Rows are points. To make a cloud, some directions were put in groups of two or more. Within a group, all points are equally far from the middle, so they leave a hole (a ring in 2 directions, a hollow ball in 3). The other directions are filled evenly. Then the cloud was stretched, turned, moved and blurred a little. Count the holes, and give their numbers of directions, smallest first.

Cloud (19 x 3)
[[-0.50  0.11 -0.39]
 [-0.48  0.54 -0.28]
 [ 0.07 -0.58  0.30]
 [ 0.16 -0.42 -0.40]
 [-0.31  0.41 -0.49]
 [-0.69  0.20  0.41]
 [-0.59  0.58  0.39]
 [ 0.03  0.44  0.86]
 [-0.48 -0.34  0.01]
 [-0.66 -0.04  0.32]
 [ 0.34 -0.40 -0.37]
 [-0.15  0.15  0.90]
 [ 0.59 -0.06 -0.41]
 [ 0.41  0.75  0.20]
 [-0.19 -0.29 -0.43]
 [-0.50 -0.09 -0.32]
 [-0.63  0.44 -0.12]
 [-0.28 -0.17 -0.47]
 [ 0.17 -0.57 -0.10]]
Holes: 1 (3)

Cloud (29 x 4)
[[ 0.22 -0.50  0.71 -0.35]
 [-0.12  0.58  0.57  0.35]
 [ 0.16  0.61 -0.34 -0.09]
 [-0.08 -0.59  0.76 -0.22]
 [-0.12 -0.58 -0.03  0.44]
 [-0.16 -0.59  0.48  0.45]
 [ 0.19 -0.58 -0.25 -0.08]
 [ 0.55 -0.39  0.16 -0.47]
 [ 0.25 -0.57 -0.22 -0.16]
 [-0.16  0.59  0.11  0.54]
 [ 0.04  0.60 -0.31  0.29]
 [ 0.44  0.45  0.21 -0.48]
 [ 0.28  0.59 -0.14 -0.36]
 [-0.40 -0.06 -0.42 -0.17]
 [ 0.27  0.37  0.82  0.08]
 [-0.31 -0.51  0.08  0.49]
 [ 0.59 -0.10  0.20  0.54]
 [ 0.41 -0.10  0.89  0.03]
 [-0.55 -0.46  0.65  0.18]
 [-0.10 -0.58  0.57 -0.43]
 [ 0.39 -0.49  0.30 -0.50]
 [-0.49  0.49  0.61 -0.14]
 [-0.60 -0.25  0.22  0.48]
 [ 0.09  0.58  0.53 -0.40]
 [ 0.33 -0.54  0.06  0.48]
 [ 0.33 -0.35  0.74  0.39]
 [-0.66  0.33  0.59 -0.08]
 [-0.49  0.38  0.27 -0.50]
 [-0.44 -0.06 -0.39  0.20]]
Holes: 2 (2, 2)

Cloud (87 x 8)
[[ 0.68 -0.21  0.41  0.25  0.67 -0.15  0.71 -0.10]
 [ 0.47  0.44  0.09  0.57  0.22  0.49 -0.06  0.31]
 [-0.38 -0.21 -0.60 -0.38 -0.26  0.10  0.16  0.56]
 [ 0.14 -0.78 -0.10  0.37  0.15 -0.23  0.48 -0.46]
 [ 0.55 -0.14  0.22 -0.45  0.88 -0.39 -0.70  0.27]
 [-0.23  0.29  0.03 -0.86 -0.14 -0.59  0.53  0.14]
 [ 0.75  0.27 -0.21 -0.13  0.89 -0.64  0.02  0.05]
 [-0.34  0.06 -0.17 -0.30 -0.20  0.06  0.30 -0.86]
 [-0.29 -0.43 -0.24 -0.93  0.59 -0.23  0.30 -0.15]
 [ 0.51  0.33  0.13  0.52  0.03  0.43  0.50  0.18]
 [ 0.41  0.32  0.63 -0.15  0.69 -0.28  0.63 -0.24]
 [ 0.57  0.44 -0.32  0.52  0.05 -0.09 -0.46  0.19]
 [ 0.40 -0.63  0.17  0.30  0.08  0.43 -0.15 -0.59]
 [ 0.16  0.40  0.55 -0.21 -0.61 -0.15  0.13  0.49]
 [-0.06  0.53  0.64 -0.01  0.34  0.08  0.79  0.29]
 [ 0.60 -0.24  0.40 -0.22  1.09 -0.09  0.12 -0.21]
 [ 0.59  0.31  0.02 -0.02  0.75  0.10  0.58 -0.40]
 [ 0.04  0.61  0.03  0.41  0.55 -0.12 -0.54 -0.37]
 [-0.35 -0.23 -0.22  0.27  1.06 -0.29 -0.22 -0.35]
 [ 0.64 -0.52 -0.45  0.25  0.33 -0.39  0.02 -0.47]
 [-0.41 -0.10 -0.28 -0.88  0.00 -0.26  0.38 -0.47]
 [-0.35 -0.37 -0.48 -0.25 -0.02 -0.46 -0.64 -0.23]
 [-0.49 -0.45  0.17 -0.86  0.15  0.36 -0.19 -0.28]
 [ 0.20  0.37 -0.43 -0.61 -0.21  0.11  0.64 -0.40]
 [-0.39  0.61  0.71  0.03  0.30 -0.19 -0.43  0.51]
 [-0.22  0.39 -0.43  0.07 -0.57 -0.20  0.30  0.20]
 [-0.49  0.13 -0.17 -0.09 -0.50  0.51  0.34 -0.10]
 [-0.30 -0.52  0.31 -0.30 -0.18 -0.20  0.38  0.69]
 [-0.50  0.26 -0.50 -0.21 -0.20 -0.02 -0.69  0.08]
 [ 0.51  0.16  0.44  0.70  0.17  0.10 -0.56  0.20]
 [-0.58 -0.10  0.32 -0.95  0.15  0.18  0.42 -0.12]
 [ 0.63  0.36  0.10  0.38  0.60 -0.32 -0.03  0.71]
 [ 0.34  0.47 -0.53 -0.69  0.31 -0.55  0.11 -0.40]
 [-0.27  0.75  0.23  0.06  0.55  0.07  0.12  0.73]
 [-0.50 -0.17  0.11 -0.81  0.24 -0.04  0.65  0.44]
 [ 0.09  0.36  0.80  0.23 -0.23  0.09 -0.59 -0.26]
 [ 0.06  0.75 -0.33  0.08  0.58 -0.46  0.39  0.45]
 [-0.33  0.53  0.83  0.11  0.49 -0.12 -0.56 -0.08]
 [-0.48  0.37  0.00  0.61  0.04  0.03 -0.54 -0.09]
 [-0.44 -0.21  0.16 -0.51  0.35 -0.79 -0.05  0.54]
 [ 0.48 -0.28  0.89 -0.20 -0.09  0.18 -0.46 -0.39]
 [-0.35  0.10  0.05 -0.75 -0.41 -0.14  0.67 -0.16]
 [ 0.28 -0.37 -0.82 -0.17  0.58 -0.32  0.24  0.53]
 [ 0.69  0.14 -0.42 -0.61 -0.23  0.33  0.47  0.22]
 [ 0.53  0.17 -0.18 -0.42 -0.59 -0.01  0.63 -0.11]
 [ 0.07 -0.66 -0.11  0.27 -0.44  0.26  0.42  0.32]
 [-0.46  0.25  0.50  0.36  0.03 -0.86 -0.10  0.15]
 [-0.27 -0.41  0.38  0.57  0.41 -0.64 -0.20  0.50]
 [-0.59 -0.04  0.12 -0.88  0.09  0.42  0.38  0.27]
 [ 0.64  0.36 -0.20 -0.13  0.66  0.11  0.79 -0.01]
 [ 0.55 -0.03  0.74 -0.82  0.32 -0.19  0.13 -0.32]
 [ 0.27 -0.39  0.56 -0.64  0.60  0.54 -0.43  0.24]
 [-0.24 -0.51  0.19 -0.80  0.53  0.12  0.57  0.28]
 [-0.51 -0.03  0.34 -0.08  0.56 -0.46  0.66  0.60]
 [ 0.21  0.34  0.95 -0.48  0.02  0.44 -0.10  0.17]
 [-0.56 -0.11 -0.03 -0.10 -0.61  0.02  0.19  0.42]
 [-0.50  0.24 -0.12 -0.48  0.74  0.24  0.72  0.43]
 [ 0.43  0.41  0.05 -0.74 -0.30 -0.38  0.23  0.55]
 [-0.43 -0.29 -0.22 -0.29 -0.46 -0.43  0.46  0.20]
 [-0.53 -0.35  0.05 -0.85 -0.07  0.41  0.29 -0.13]
 [ 0.40 -0.36 -0.50 -0.46 -0.03  0.57  0.02  0.60]
 [-0.21  0.66 -0.05 -0.62  0.75  0.33 -0.48 -0.18]
 [-0.04  0.59 -0.66 -0.25 -0.33 -0.06  0.19  0.34]
 [-0.25  0.43 -0.42  0.42 -0.22 -0.02  0.51  0.20]
 [-0.46 -0.26 -0.36 -0.24 -0.30  0.29 -0.57  0.37]
 [ 0.74 -0.31 -0.41 -0.14 -0.38 -0.54 -0.06  0.17]
 [ 0.34  0.15  0.83  0.13 -0.08  0.27  0.49 -0.39]
 [-0.41 -0.23  0.38 -0.02  0.52  0.02  0.11  1.00]
 [-0.15 -0.38 -0.24  0.84  0.21 -0.29 -0.03  0.50]
 [-0.42  0.31 -0.38 -0.78  0.44  0.49  0.45 -0.09]
 [-0.30 -0.65  0.56  0.19 -0.17  0.53 -0.34  0.02]
 [-0.65 -0.07  0.37  0.20 -0.19  0.02 -0.63 -0.43]
 [-0.12 -0.33 -0.01  0.38  0.74  0.01  0.63  0.73]
 [ 0.22 -0.68 -0.24 -0.70  0.07  0.54  0.06 -0.26]
 [ 0.61 -0.58  0.01  0.26  0.10  0.04  0.28 -0.67]
 [-0.11 -0.60  0.42 -0.42  0.06  0.03  0.51  0.66]
 [ 0.10  0.47  0.00 -0.34 -0.68 -0.35 -0.18  0.36]
 [ 0.53 -0.54  0.71  0.15  0.48 -0.32  0.48 -0.21]
 [-0.30 -0.43 -0.26  0.54 -0.17  0.40  0.34  0.33]
 [ 0.71 -0.27  0.26  0.54  0.07 -0.43  0.65  0.10]
 [ 0.01  0.50 -0.33  0.46 -0.27 -0.32  0.46  0.15]
 [ 0.00 -0.84 -0.05 -0.16 -0.11  0.07  0.21 -0.60]
 [-0.22  0.17 -0.47  0.06 -0.11 -0.67  0.27 -0.53]
 [-0.35  0.06 -0.84  0.18  0.43 -0.26  0.31  0.47]
 [ 0.59 -0.19  0.68  0.01 -0.12 -0.57 -0.50 -0.42]
 [ 0.56 -0.17  0.86 -0.23  0.25  0.15  0.64  0.19]
 [ 0.20 -0.72 -0.01 -0.46 -0.26  0.61  0.13 -0.12]]
Holes: 3 (2, 3, 3)

Cloud (100 x 9)
[[-0.56 -0.51  0.69 -0.38 -0.03 -0.12 -0.42  0.07  0.08]
 [-0.36 -0.56 -0.28 -0.80 -0.05  0.46  0.37  0.79  0.09]
 [ 0.15  0.41 -0.41  0.29  0.18  0.74 -0.27 -0.41  0.30]
 [ 0.61 -0.37  0.58 -0.21  0.61 -0.48  0.33  0.84  0.67]
 [-0.42 -0.03  0.38  0.37  0.60 -0.03 -0.72  0.47 -0.06]
 [ 0.10 -0.84  0.57 -0.09 -0.18 -0.27  0.14  0.67  0.53]
 [ 0.46 -0.04  0.41 -0.30 -0.24  0.83 -0.49  0.38 -0.31]
 [ 0.73 -0.28  0.21 -0.36 -0.37 -0.42  0.45 -0.17  0.56]
 [ 0.36 -0.09  0.37  0.15  0.48 -0.11 -1.13  0.12 -0.20]
 [ 0.41 -0.52  0.22  0.08 -0.32  0.42 -0.52 -0.04 -0.44]
 [-0.32 -0.68  0.40 -0.35 -0.64  0.02 -0.16  0.76  0.15]
 [ 0.58  0.39  0.28  0.22 -0.37 -0.06  0.41 -0.08  0.33]
 [ 0.39 -0.03  0.47 -0.31 -0.04 -0.95 -0.03  0.62  0.22]
 [-0.26  0.35  0.50 -0.28  0.40 -0.05 -0.20  0.73  0.50]
 [-0.41 -0.50 -0.29  0.20  0.08 -0.52  0.24  0.55  0.48]
 [ 0.31 -0.36 -0.03 -0.69  0.42  0.33  0.48  0.12  0.81]
 [ 0.43  0.16  0.32  0.21 -0.49  0.47 -0.07  0.37  0.27]
 [ 0.06  0.07 -0.19 -0.73  0.45  0.54  0.34 -0.09 -0.11]
 [-0.93  0.13  0.09 -0.58  0.25  0.27  0.30 -0.36  0.11]
 [-0.53 -0.36 -0.27 -0.38  0.51 -0.22 -0.77  0.37  0.63]
 [-0.41 -0.22  0.25 -0.26 -0.69  0.63 -0.29 -0.15  0.20]
 [-0.08  0.26 -0.17  0.23 -0.73  0.42  0.19  0.24 -0.12]
 [ 0.65 -0.17 -0.30 -0.05  0.90  0.06  0.20  0.22  0.20]
 [-0.54 -0.44  0.61 -0.45 -0.40  0.01 -0.29  0.85 -0.02]
 [-0.11 -0.55 -0.22  0.08 -0.26  0.06  0.32  0.20  0.91]
 [ 0.36  0.42 -0.49  0.02 -0.13 -0.28  0.37  0.03  0.34]
 [-0.40  0.05 -0.38 -0.56 -0.58  0.66 -0.43 -0.30  0.05]
 [-0.23  0.23 -0.37  0.21  0.19  0.57 -0.34  0.40 -0.58]
 [ 0.17  0.42 -0.01  0.06 -0.44  0.19  0.51  0.34  0.47]
 [ 0.35 -0.66 -0.33  0.48  0.54 -0.38  0.25 -0.07  0.57]
 [-0.37 -0.79  0.12 -0.62 -0.40  0.33 -0.47  0.56  0.22]
 [-0.85  0.17  0.30 -0.10  0.11 -0.03 -0.16  0.21 -0.59]
 [-0.39 -0.20 -0.50 -0.63  0.03 -0.05 -0.63 -0.51  0.18]
 [ 0.19  0.08  0.00 -0.46  0.21  0.56  0.05  0.50  1.08]
 [-0.81 -0.02  0.38 -0.10  0.39  0.13  0.08  0.05  0.83]
 [ 0.48 -0.48 -0.28 -0.50  0.12 -0.08  0.14  0.66  1.04]
 [ 0.25 -0.62 -0.21  0.53  0.29 -0.43 -0.86 -0.06  0.21]
 [ 0.33 -0.57  0.28 -0.02 -0.17  0.18  0.00 -0.91 -0.07]
 [-0.16 -0.28  0.36 -0.13  0.13  0.66 -1.32  0.38  0.07]
 [-0.45 -0.68  0.03 -0.40  0.21  0.17 -0.35 -0.51 -0.34]
 [-0.63  0.03 -0.17 -0.23 -0.11  0.54 -0.78 -0.25 -0.30]
 [-0.76  0.03  0.70 -0.26 -0.06 -0.05 -0.01  0.43  0.18]
 [ 0.37  0.48 -0.42 -0.06  0.13 -0.12  0.10 -0.30 -0.15]
 [-0.11 -0.19  0.46 -0.05  0.18  0.56 -0.19  0.34 -0.91]
 [ 0.24 -0.36  0.68  0.30 -0.31 -0.71  0.38 -0.09  0.64]
 [-0.45 -0.10 -0.27  0.03  0.19  0.41  0.39  0.86 -0.16]
 [ 0.75 -0.14 -0.38 -0.26 -0.12 -0.41  0.06  0.18  0.80]
 [ 0.20 -0.09 -0.55 -0.04  0.58 -0.40  0.10  0.91  0.66]
 [ 0.21  0.18  0.35 -0.64  0.50  0.13 -0.25  0.96  0.63]
 [ 0.79 -0.41  0.01 -0.11  0.24  0.11  0.12  0.06 -0.48]
 [ 0.36 -0.47  0.71 -0.39  0.70  0.16 -0.27 -0.15  0.03]
 [-0.14 -0.82  0.27  0.20  0.05 -0.01  0.47  0.32  0.78]
 [-0.47  0.28 -0.03 -0.24 -0.30  0.88  0.30 -0.40 -0.58]
 [-0.17 -0.26 -0.26  0.33 -0.27  0.77 -0.28 -0.42  0.16]
 [-0.53 -0.30  0.85 -0.28  0.15  0.20  0.22  0.28 -0.57]
 [-0.32  0.13 -0.08 -0.35  0.33  0.70 -1.17  0.31  0.38]
 [-0.23 -0.08 -0.58 -0.18  0.11  0.83 -0.84 -0.18  0.02]
 [-0.56 -0.32 -0.10 -0.62  0.38  0.01 -0.28  0.36  0.73]
 [-0.90  0.00 -0.01 -0.60 -0.25  0.29 -0.39 -0.40 -0.06]
 [-0.36  0.14 -0.69  0.24 -0.37  0.00 -0.33  0.21 -0.23]
 [ 0.47  0.29  0.38  0.40  0.15  0.34  0.50 -0.31 -0.05]
 [ 0.27 -0.66  0.03 -0.02  0.86 -0.04  0.49 -0.40  0.27]
 [-0.24 -0.71  0.33  0.27  0.35 -0.38 -0.50  1.02  0.70]
 [ 0.47 -0.50  0.50 -0.54 -0.43 -0.06  0.21 -0.59  0.30]
 [-0.29 -0.05 -0.50 -0.42  0.52 -0.63  0.07  0.14  0.07]
 [-0.15  0.40 -0.23  0.04  0.78 -0.17  0.20  0.16  0.31]
 [ 0.33 -0.61  0.35 -0.26 -0.22  0.20 -1.02  0.06  0.02]
 [-0.32 -0.22 -0.55  0.01  0.10 -0.55 -0.57  0.43  0.73]
 [ 0.38  0.23 -0.68  0.33  0.41  0.05  0.07 -0.09  0.59]
 [-0.24 -0.45  0.28  0.56 -0.04 -0.66  0.14  0.38  0.02]
 [ 0.65 -0.37 -0.14 -0.61 -0.62 -0.51  0.34  0.32 -0.05]
 [-0.29 -0.76  0.33 -0.56 -0.07  0.27 -0.88  0.31 -0.31]
 [-0.39 -0.24 -0.19 -0.15 -0.13 -0.07  1.09  0.04  0.65]
 [-0.01 -0.49  0.31 -0.91  0.33 -0.61 -0.18  0.14 -0.48]
 [-0.04 -0.49  0.30  0.15  0.53 -0.86  0.06 -0.25 -0.09]
 [ 0.33 -0.20  0.33  0.48 -0.22 -0.54  0.24 -0.29 -0.22]
 [ 0.64 -0.15  0.17  0.20  0.64 -0.51  0.54  0.18  0.12]
 [ 0.07 -0.43  0.26  0.14  0.05 -0.33 -0.64 -0.88  0.23]
 [ 0.14 -0.06 -0.47 -0.73 -0.18 -0.90 -0.14  0.05 -0.20]
 [-0.48 -0.60  0.01  0.14  0.72 -0.20 -0.41 -0.27  0.12]
 [ 0.30 -0.47  0.20 -0.75  0.01 -0.24 -0.50 -0.50 -0.05]
 [ 0.71 -0.10 -0.01 -0.54 -0.30  0.07  0.67  0.82 -0.26]
 [-0.33  0.26  0.06  0.42 -0.11 -0.16  0.36  0.75 -0.03]
 [-0.14 -0.84 -0.33  0.00  0.28  0.58 -0.31  0.23 -0.45]
 [ 0.23  0.02  0.37 -0.30  0.94 -0.50  0.37 -0.25  0.16]
 [ 0.57  0.02  0.14 -0.54 -0.43 -0.03 -0.04 -0.42 -0.59]
 [-0.55  0.30  0.12 -0.22  0.10 -0.25 -0.19  1.04  0.04]
 [ 0.32  0.23 -0.20 -0.23  0.13 -0.51  0.39  0.89  0.48]
 [-0.38 -0.07  0.80  0.03  0.47  0.36  0.09  0.35 -0.08]
 [-0.07 -0.69  0.00 -0.59 -0.55 -0.09  0.01 -0.31  0.55]
 [-0.33 -0.18 -0.68 -0.19 -0.48 -0.20  0.16 -0.78 -0.20]
 [-0.19  0.08 -0.28 -0.44  0.39 -0.32 -0.24  0.99  0.77]
 [-0.01  0.28  0.21 -0.15  0.46  0.75 -0.61  0.21 -0.30]
 [-0.16  0.16  0.43 -0.17  0.45  0.24  0.12  0.95 -0.45]
 [ 0.70  0.12 -0.07 -0.17  0.39  0.29 -0.41  0.11 -0.49]
 [ 0.04 -0.70  0.02  0.08  0.33 -0.98 -0.21  0.47  0.46]
 [-0.07 -0.71  0.22 -0.19  0.37  0.06 -0.45 -0.21 -0.58]
 [-0.03  0.44 -0.38  0.28  0.17  0.21 -0.44  0.45 -0.45]
 [ 0.20  0.11 -0.19 -0.35  0.63 -0.09  0.40  0.91 -0.12]
 [ 0.09  0.42 -0.55  0.21 -0.07  0.17 -0.19  0.60 -0.42]]
Holes: 2 (3, 4)

Cloud (89 x 9)
[[-0.08  0.67 -0.41 -0.14  0.47 -0.64  0.42 -0.20 -0.64]
 [-0.23 -0.49  0.15 -0.20 -0.81 -0.08  0.14 -0.41 -0.51]
 [-0.75 -0.48 -0.30  0.64 -0.22 -0.03 -0.70 -0.24 -0.08]
 [-0.41 -0.47  0.41  0.65 -0.14  0.36  1.04 -0.25  0.43]
 [-0.12 -0.50 -0.27 -0.14 -0.07 -0.24  0.40 -0.32 -0.58]
 [ 0.51 -0.18  0.71 -0.65  0.13  0.20  0.76  0.27 -0.03]
 [-0.08  0.90  0.35 -0.55 -0.07  0.03  0.71  0.31 -0.68]
 [-0.21  0.28  0.30  0.18 -0.63  0.15 -0.58 -0.19 -0.10]
 [ 0.21  0.73  0.36 -0.12  0.20 -0.40  0.52 -0.34 -0.05]
 [-0.35  0.04 -0.34 -0.05  0.30 -0.37  0.80  0.02 -0.35]
 [ 0.59 -0.18  0.21 -0.03 -0.42  0.17  1.12 -0.14  0.17]
 [ 0.51 -0.42 -0.48 -0.19 -0.21 -0.64  0.44 -0.41 -0.44]
 [ 0.45  0.79 -0.16 -0.88 -0.53 -0.13  0.34  0.05 -0.16]
 [-0.80 -0.26 -0.64 -0.37 -0.08 -0.32 -0.09 -0.04 -0.29]
 [ 0.24  0.27  0.09  0.33 -0.42 -0.32  0.14 -0.04 -0.18]
 [-0.58 -0.05 -0.33 -0.27 -0.60  0.73 -0.06 -0.26  0.07]
 [ 0.41 -0.20 -0.06  0.54  0.21 -0.41 -0.15 -0.24 -0.10]
 [ 0.16  0.43 -0.30 -0.64 -1.03  0.25  0.52 -0.23 -0.22]
 [ 0.48 -0.28  0.69 -0.11 -0.99  0.53 -0.21 -0.61  0.07]
 [-0.24  0.53  0.25 -0.91 -0.50  0.05  0.10  0.65 -0.62]
 [-0.06  0.70 -0.07 -0.59  0.34  0.11 -0.43 -0.23 -0.52]
 [-0.37  0.11  0.09 -0.30 -0.83  0.37  1.20 -0.38  0.38]
 [ 0.28  0.11 -0.38 -0.17  0.17  0.39 -0.34  0.17 -0.42]
 [-0.04  0.40  0.15  0.13 -0.43 -0.20  0.07 -0.06  0.12]
 [ 0.06 -0.13  0.80  0.25 -0.71 -0.61  1.33  0.53 -0.11]
 [ 0.00 -0.07  0.19 -0.89  0.44  0.35  0.75 -0.23 -0.58]
 [-0.19  0.50 -0.27 -0.16  0.90  0.85  0.23 -0.45 -0.29]
 [ 0.14 -0.16  0.52  0.48 -0.21 -0.06  0.26 -0.50 -0.21]
 [-0.34 -0.09  1.03 -0.12  0.14  0.46  0.16  0.36  0.04]
 [ 0.08  0.37  0.31  0.33 -0.53 -0.14 -0.59  0.22  0.11]
 [-0.17  0.11  0.40 -0.64  0.13  0.20  0.35 -1.18 -0.14]
 [-0.18 -0.17  0.31  0.35  0.42 -0.22  0.50  0.03  0.73]
 [ 0.27 -0.34  0.13 -0.34 -0.09 -0.42  0.32 -0.47 -0.72]
 [ 0.30 -0.57  0.78 -0.20  0.06  0.21  0.11 -0.17 -0.63]
 [-0.41  0.25  0.26  0.02  0.18  0.53  0.46  0.44 -0.38]
 [ 0.16  0.04  0.17  0.52 -0.71  0.24  0.21  0.03 -0.35]
 [ 0.25  0.14  1.03 -0.30 -0.02 -0.21  0.30  0.04 -0.49]
 [ 0.34  0.29  0.62 -0.03 -0.46  0.33 -0.08 -0.80  0.34]
 [-0.37  0.77  0.35 -0.30  0.83  0.32  0.01  0.18  0.16]
 [-0.31  0.02  0.24 -0.35  0.26  0.64  1.03  0.28  0.25]
 [-0.22  0.19  0.12  0.17  0.49 -0.53  0.36  0.68  0.11]
 [-0.37  0.41  1.03 -0.40  0.32  0.04  0.22  0.75 -0.01]
 [-0.42 -0.31 -0.60 -0.04  0.29 -0.35 -0.32  0.06 -0.30]
 [ 0.53 -0.11 -0.21 -1.33 -0.29  0.00  0.44 -0.63 -0.27]
 [-0.82  0.47 -0.29  0.00  0.06  0.68  0.94 -0.47  0.07]
 [-0.46 -0.10 -0.32  0.32 -0.39  0.87  0.31 -0.33  0.37]
 [-0.93  0.13 -0.12 -0.29 -0.23 -0.33 -0.12 -0.33  0.17]
 [-0.36  0.37 -0.09  0.08  0.31 -0.12 -0.07  0.71  0.79]
 [-0.53 -0.37  0.29  0.13 -0.36  0.24  0.09  0.10  0.38]
 [-0.51  0.02 -0.29  0.73  0.40  0.76  0.46 -0.34 -0.02]
 [-0.17  0.63  0.20 -1.17  0.08  0.29  0.57  0.03  0.02]
 [ 0.29  0.45 -0.23 -0.21  0.37  0.26  0.04  0.50 -0.48]
 [-0.36 -0.20 -0.27  0.79  0.14  0.22  0.14  0.09 -0.16]
 [-0.22  0.43  0.26  0.00  0.34  0.38 -0.59 -0.52 -0.39]
 [ 0.11 -0.07 -0.09 -0.43  0.80  0.24 -0.15 -0.49  0.11]
 [ 0.18 -0.30  0.26 -0.09 -0.08 -0.01  0.65  0.50 -0.54]
 [ 0.55  0.02 -0.04 -0.17 -0.43 -0.24  0.15  0.07  0.52]
 [-0.69 -0.56  0.40  0.08  0.03  0.52 -0.28 -0.25 -0.75]
 [ 0.46  0.04 -0.51  0.32  0.05 -0.21  0.03  0.48 -0.47]
 [-0.04 -0.29  0.18 -0.06 -0.36  0.14  1.01 -0.42 -0.02]
 [-0.44 -0.08  0.33 -0.46 -0.19 -0.72  0.64  0.40  0.40]
 [-0.01  0.35  0.31  0.42  0.00 -0.07 -0.46  0.32 -0.71]
 [-0.51 -0.53 -0.12 -0.74 -0.26 -0.84  0.44 -0.11  0.27]
 [ 0.33  0.65 -0.45 -0.33  0.08 -0.36  0.32 -0.25 -0.44]
 [-0.11  0.63  0.31 -0.89 -0.36  0.01 -0.02 -0.86  0.08]
 [ 0.09  0.10  0.74 -0.67 -0.54 -0.62  0.63 -0.15  0.23]
 [-0.29  0.29 -0.25  0.29 -0.22  0.23  0.23 -0.37  0.39]
 [-0.35 -0.16  0.11 -0.21 -0.56 -0.10  0.28 -0.13  0.93]
 [ 0.26  0.53  0.07 -0.79 -0.74  0.14  0.12  0.25 -0.37]
 [ 0.16  0.50 -0.27 -0.43  0.01 -0.48 -0.01  0.19 -0.26]
 [-0.27  0.22  0.13 -0.57  0.34 -0.16 -0.09 -0.27 -0.84]
 [ 0.15 -0.04  0.65  0.29 -0.51 -0.72  0.86  0.09  0.05]
 [-0.36  0.52  0.36 -0.10 -0.38 -0.27  0.70  0.40 -0.59]
 [-0.14  0.23  1.09 -0.35  0.02 -0.48  0.47 -0.34 -0.63]
 [ 0.35  0.75  0.35 -0.39  0.06 -0.27  0.32 -0.58 -0.02]
 [-0.16 -0.45 -0.34 -0.54 -0.64 -0.10  0.52 -0.49 -0.02]
 [-0.07 -0.24  0.62  0.16 -0.18 -0.16  0.94 -0.21 -0.13]
 [ 0.49  0.58 -0.41  0.16  0.45  0.39  0.22  0.31  0.01]
 [-1.07  0.20 -0.14 -0.17 -0.21 -0.34 -0.08  0.10 -0.54]
 [-0.37 -0.44  0.91  0.10 -0.29 -0.22 -0.61 -0.33 -0.02]
 [-0.16 -0.40 -0.26  0.26 -0.09  0.27  0.78 -0.33  0.58]
 [-0.29  0.16  0.11 -0.12  0.28  0.93  0.07 -0.56  0.05]
 [-0.21 -0.35 -0.67  0.20  0.07 -0.10 -0.68  0.25 -0.08]
 [ 0.48  0.17  0.66  0.25  0.02  0.41  0.32 -0.59  0.00]
 [-0.18  0.43  0.03 -0.40 -0.35  0.01  0.56 -0.60  0.37]
 [ 0.45  0.08 -0.29 -0.65 -0.33 -0.24  0.13  0.09 -1.27]
 [-0.40  0.35  0.02 -0.03 -0.50 -0.53 -0.16 -0.30 -0.08]
 [-0.05  0.13 -0.01 -0.35 -0.16  0.57  0.08  0.01  0.72]
 [-0.02 -0.41 -0.29  0.59  0.52 -0.52  0.18  0.61 -0.54]]
Holes: 0
